Each row is a point. Each copy is the shape, with its points in the same order, turned, moved and blurred by noise. Is it also mirrored, or only turned?

Shape, 7 rows:
[[ 22 -21]
 [ 14 -21]
 [ 19   4]
 [ 16   6]
 [ 22  -6]
 [-76  -5]
 [-19  -6]]
Copy 1:
[[ 12  28]
 [  3  26]
 [ 12   3]
 [  5   1]
 [ 12   7]
 [-85   2]
 [-23   5]]
Copy 1 is: mirrored
Copy 2:
[[ 25 -29]
 [ 21 -27]
 [ 25  -7]
 [ 27  -4]
 [ 31 -18]
 [-67   4]
 [-16  -5]]
Copy 2 is: only turned

Shape:
[[  4  -8  -3  34]
 [ -1  16  25 -50]
 [ 32  15  34 -21]
 [ 25  66  37 -36]
 [-30  -6   5  25]
 [  0  -9  26  -7]
 [ -7 -51   4  -1]
 [  1   5 -30  22]]
Copy 1:
[[-24  -7 -18   8]
 [ 17  15  60  -7]
 [ -5 -13  59  -2]
 [-20  13  89  -4]
 [ -7  14 -16 -20]
 [  8 -11  26 -12]
 [ 41 -20 -17  -7]
 [-19  16 -10  21]]
Copy 1 is: only turned
Copy 2:
[[ 25   7 -21 -16]
 [-44  10  17  29]
 [-42  33   4  -4]
 [-44  45  55  -4]
 [ 21 -25  -8  -4]
 [-21  -1 -14   1]
 [ -5 -16 -53  17]
 [ 39  19 -10   8]]
Copy 2 is: only turned

Shape (11 x 8):
[[ -7  22   7 -15  -3 -23   7  10]
 [ 13  11   3 -26  17  14 -46  42]
 [-14 -31  -8 -12  26  -7  45   7]
 [-40  24 -33   8  -1 -17   5 -39]
 [ 16  21  16 -10  41 -21 -29  -7]
 [  3   4 -27 -24  17   7  18 -24]
 [  6  10  37   7  24  32 -29  18]
 [  6  10 -19  13 -23 -38  23 -25]
 [ 15  -4 -11  -8 -14  -5  26 -26]
 [ 10  51  51 -43  57  52 -27  50]
 [-20  -2   3 -21 -29 -36 -11 -48]]
Copy 1:
[[-18  -9 -16   8  -3 -13 -10   6]
 [ 17 -23  23  -7 -56  -1 -26   7]
 [-13  32 -22  -8   9  30 -41 -26]
 [-15 -36 -15  14  45 -15 -20 -44]
 [  6 -12   7 -39 -13 -38 -19  -4]
 [-15 -23 -16 -27  15  22 -30 -26]
 [ 12   4  53 -14 -17  -3  -6   4]
 [  5 -13 -48   4  35  -4  10 -19]
 [-10 -12 -27 -19  20  27   9 -21]
 [-17  -7  73 -33 -47  -3 -49  58]
 [-36 -24 -28  -1   5 -21  25 -50]]
Copy 1 is: mirrored
Copy 2:
[[-22  -9  -5   9 -40 -22 -10  22]
 [ 28 -38  15 -28 -52  11   7  30]
 [-55 -22  -5 -23 -36   1 -44 -18]
 [-43  13  40   2   6 -32 -13   8]
 [ -5 -19 -13 -50 -13 -27   6  36]
 [-50 -36  16 -11  -3  -3 -12  12]
 [ 26 -27  -1 -37 -32  -9  19 -17]
 [-42  12 -11  25   5 -12 -22  13]
 [-49 -15  -7  12   0   5  -4  -2]
 [ 35 -87   3 -48 -78 -42  31   0]
 [-57  38   5   0 -13  -6  23  24]]
Copy 2 is: only turned
